Each row is a point. Any point is a mix of the corners, with weights that add up to 1. It lies inside the corners' shape when no weight is negative. Is each point inside? If not, which corners have a negative weight?
In the rows, 128 means zero.

Corners:
(1): [ 45 109]
(2): [183 161]
(3): [110 103]
Points:
[190 158] -> outside (1)
[ 71 100] -> outside (2)
[147 127] -> outside (1)
[65 95] -> outside (2)
[190 170] -> outside (3)
[ 94 133] -> outside (3)
[139 119] -> outside (1)
[124 123] -> inside
[ 73 118] -> inside

Corners:
(1): [ 91 168 107  87 131 138]
(2): [ 53 145 106 142 124  75]
(3): [149  74 149  92 102 115]
(4): [ 67 184 178  88 178  72]
(5): [160 170 139 140 112  99]
(6): [147 160  83 114 152  91]
(7): [171   9 127 116 149 249]
Points:
[ 80 145 129 108 145 161] -> outside (3, 6)
[127 101 144  77 174 151] -> outside (2, 5)
[154  53 132 109 135 187] -> inside
[102 144 135 114 135  94] -> inside
[123  93 131  98 122 128] -> outside (5)
[126 108 129  92 127 115] -> outside (5)
[109 143 128 125 135  93] -> outside (1)

Corners:
(1): [208 119 132 114 167  96 105 103 132]
(2): [104  99 141 154 123 108 173  98 100]
(3): [147 114 135  53 104  99 118  84 117]
(4): [111 125 114 132 122 131 120 146 124]
(5): [123 117 150 155 165 105  98  97 138]
(6): [ 98 104 105 154 147 212  86 108 113]
(7): [124 107 147 135 104 118  95 100  32]
(8): [122 122  95 141 112 116 124  99 109]
(9): [153  99 157 167 115 106 126 115 133]
(10): [249 209 128  87 106 123 102  99 157]
Points:
[150 116 139 133 122 120 108  92  90] -> outside (4)
[175 137 131  94 121  91 107 107 128] -> outside (2, 6)
[133 119 134 140 134 114 108 102 115] -> inside
[150 121 136 129 125  95 124 111 115] -> outside (6)
[123 101 139 131 134 125 120 104 107] -> outside (8, 10)
[124 115 137 136 112 121 119 102  93] -> outside (1)

Corners:
(1): [126 115 108 153 100 113 102 109  85 131 113 107 111  51]
(2): [148 115  91 113 123 140 130 126  96  71  57 136 125 182]
(3): [124 119 125 142  52 101 154 139 152 105 118 138 188 100]
(4): [132  97 134 130 104 124 154  83 154 162 102  92 146 146]
(5): [129 101 134 145  67 149 193 118 129 127 145 138 159 134]
(6): [121  91  39  76 113 188 183  89  99  89 119  80 190 136]
(7): [135  50  92 160 140 163 117 105 122  99 121 103 109 112]
(8): [127 155 131  72 126 146 105 111 151 108 139 130 121 134]
(9): [157  82 169 133 111  29 100 130  77 163 173 133 154 138]
(10): [123 128  76 123  45 114 170 105 154 158 166  90 164 166]
(11): [129 158  48 111 121  92 155 127 141 149 118 153 174 187]
(12): [159  79 146 150  81 129 106 165 138 181 127 132 150 116]
(13): [ 94  98 110 133  92  83 100 167 125 160  93 189 156 190]
(14): [124 122 122  95 100 112 158 158 149 127 106 136 106 151]
(15): [115 139 249 151 151 163 101 148 128  98 147  59  93  48]
Points:
[144 121  78 135  65 139 160 115 168 134  91 153 127 166] -> outside (6, 9, 13, 15)
[124 112 113 109 101 137 139 124 120 101 130 114 139 125] -> outside (4, 11, 12)
[119  87  79 124  80 118 146  84 108 119 120 114 164 151] -> outside (11, 12, 14, 15)
[120 116  90 112 116 130 150 113 128 119 129 114 148 137] -> outside (2, 12)
[135  98 135 126 103 149 143  87 117  96 127  87 143 107] -> outside (11, 12, 13, 14)
[127 116 116 130  81 116 142 127 136 124 125 123 157 120] -> inside
[124 109 110 137  99 116 119 122 108 133 115 122 133 105] -> inside
[116  99 142 129  74 107 159 116 152 130 169 113 168 130] -> outside (1, 2, 11, 12)

Corners:
(1): [157 124  95  61 184 147  92 164 222 107 116 134 213  96  99 180  99  98
 139 173]
(2): [192 185 139 105 123 125  83 154 137 107  64 220 140 169 118 212 121 133
  87 109]
(3): [ 91  33 175 106 152 122 171 190  95 161 182 115  76 219 139  88 149 170
 178  60]
(4): [ 91 134 226  58 146 140 137 107  62  83 150 136 129 205 169 106  97 144
 107 151]
(5): [200  81 113 130  96 151 133 148  69 145 184  94 107 200 199  78 154 132
 119 172]
(6): [142  46 203 160 117 102 184  81 125  94  93 155 173 180 134  77 127  86
 135  68]
(7): [125  65 167 151 127 146  91 129 103 130 158 124 105 165 230  99  80 105
 134 116]
(8): [114  83  84 112  79 141 151  85 129 166 188 140 105 166 145  64 232 156
 187 171]
(9): [170 169  82 105 176 120  85 170 192  42  97 131 146  27  56 172  65 122
  34 131]
(10): [189 157 162 118  97 219 163 153 183  66 116 174 135  84  86 166  68 123
 119 110]
(11): [117 141 151 114 108 110  86 179 121  65  91 188 124 181  97 169  90  60
  88 136]
(12): [101 119 129 166 112 152 193  86  95 218 125  83  48 175 218 107 173 149
 123 170]
(13): [179 123 137 100  98 112 111 147  95  66  86  54 134  45  98 181 172 119
  87 152]
(14): [ 85 121 109 212 122 103 135 153 109 177 174 143  95 181 150  58 194 183
 213 190]
(15): [166 133 165 102  48 101  63 206 207 112 132  99 141 113 108  84 128 155
  64 158]
(16): [163 153 189  61 159 157  53 180 118 124  56 144 174  82  74 118 114  80
  46 139]
(17): [163 181 111 111  76 142  53 181 131  90 101 134 183  71  10 177  54 178
  63 151]
(18): [163 107 237 159 113 143  73 113 124 115 131 189 144 121 125 179  98  89
  77 146]
(19): [144 124  84 118 151  78 144  90 130 155 139  85  36 222 146  39 147 156
 165 187]
(20): [117 106 154 161 136  52 155 165  84 154 163 166  77 140 153 106 100  88
 133 115]
(21): [124 151 102 149 101 142 138 154 124 173 236  36  92 154 167  86 221  95
 170 140]
Points:
[165 144 216  89  90 155 110 173 130  64 138 189 170 136  69 141  91 100
  61  79] -> outside (1, 7, 12, 13, 14, 19)
[135 124 150 131 115 123 122 146 138 110 133 140 121 135 122 132 120 123
 121 134] -> outside (5, 16)
[143 124 142 113 120 123 106 164 125 115 140 130 122 132 116 130 124 129
 115 141] -> outside (6, 12)
[128  84 181 119  91 137 107 146 120 133 141  98 149 154 147  89 153 126
 117 145] -> outside (2, 9, 10, 19, 20)
[134 120 135 134 116 125 126 140 130 127 145 137 110 165 140 121 125 124
 128 139] -> outside (13, 16)
[139 117 131 124 112 125 124 142 132 121 142 131 118 140 125 119 133 134
 123 142] -> outside (16)
[139 119 139 113 121 140 118 140 129 124 135 122 126 150 136 118 137 129
 121 147] -> outside (20)

Corners:
(1): [135  53  95 157 132 178  97 130 149 125  47 104  94 122 124 157 154 102
 106 159]
(2): [141 144 161  46 128 163 102 155  76 105 100 111 109 112  66  85 152 141
 162 118]
(3): [189  66 123 162  95 132 140 142 120 121  71  58 110 153  97 115 154 133
 111 157]
(4): [138 128 198  71 128  59  81 105  96  95 115 150 150 130 136 170 162 142
 119 122]
(5): [ 97  73  43 173 191  93  72 176 148 142 152  84 113 168 149  99 109 141
 131  87]
(6): [101 128 150 107  89 105 128 103   7 124 101 176 104 108  40 121 152 140
 183 151]
(7): [ 72 191  76 113  98 124 130  85 101 110 170 143 197 123  75 156 112 100
 149 126]
(8): [177 172 126 115  99 146 149 140  66 130  70 208 160 115  33 148 191  86
 148 159]
(9): [182  37 127 134 162 153 159 210 129 122  97  94  55 141 145  94  91 162
 118 148]
(10): [ 81 131  95 105  86  92 133 134 107 148 127 170 183 173  44  85 117  61
 153 119]
(11): [148  76 202 162 115 131 177 174 137 122  86 150 116 128  95 144 210 145
 166 139]
(12): [113  77 100 167 226 170  58 133 120 140 116  54 129 166 182 100  74 118
 134 125]
(13): [149  97  93 150 147 161  87 102 170 160 118 117 114 157 173 112  98 132
 136  73]
(14): [ 87 139  92 149 177 134 102 115 175 142  76  94  97 182 173 134  98 133
 134 111]
(15): [105 162 143  63 127 117 121 116  61 111 188 178 115 146 128  88 186  83
 178 162]
(16): [123  66 125 161 168 170 136 174 137 119 114 132  97 165 151  43 153 175
 107 169]
(17): [145  82 130 136 121 199 153 153  96 121 103 126  83 192  63 127 139 106
  96 113]
(18): [ 88 134 119 181 179 137  57 114 181 165 148 111 101 184 120 124  83  93
 110 144]
(19): [ 99 182 166 102  26 126 119 165  36 132  95 195 155 129  59 152 169 114
 176 159]
(20): [ 75 135 111 111 175 124  93 105  82 174 155  81 111 117 165  89 103 105
 103  98]
(21): [157 182 174 130  78 130 109 157  89  25  82 198 156  99  73  82 148  99
 162 100]
Points:
[125 115 127 138 140 137 102 130 109 120  83 116 129 126 131 124 144 148
 141 127] -> outside (9, 10, 15, 17, 18)
[127 115 133 123 130 144 117 138 104 126 113 128 111 148  97 114 138 120
 137 130] -> inside
[127 130 101 143 146 151 102 144 122 128 126 111 120 158 133  93 113 121
 132 122] -> outside (1, 4, 6, 10, 11)
[127 106 114 136 138 141 114 135 119 140 108 124 119 149 112 122 135 118
 131 132] -> outside (21)
[119 145 110 127 125 139  92 127  91 126 111 123 114 126 113 114 119 114
 151 126] -> outside (4, 10, 11, 16, 17)
[121 129 134 121 131 129 107 131  94 123 111 134 120 126 110 117 141 128
 147 136] -> outside (10, 17)
[122 110 121 137 144 133 108 139 135 127 113 102 119 150 137 113 124 125
 132 128] -> outside (6, 8, 17)
[127 110 129 134 123 148 127 157 100 124 112 135 119 143  85 102 140 112
 138 142] -> outside (4, 13, 14)
[127 120 126 130 128 135 119 139 108 122 115 130 123 147 107 110 131 122
 138 126] -> outside (1)
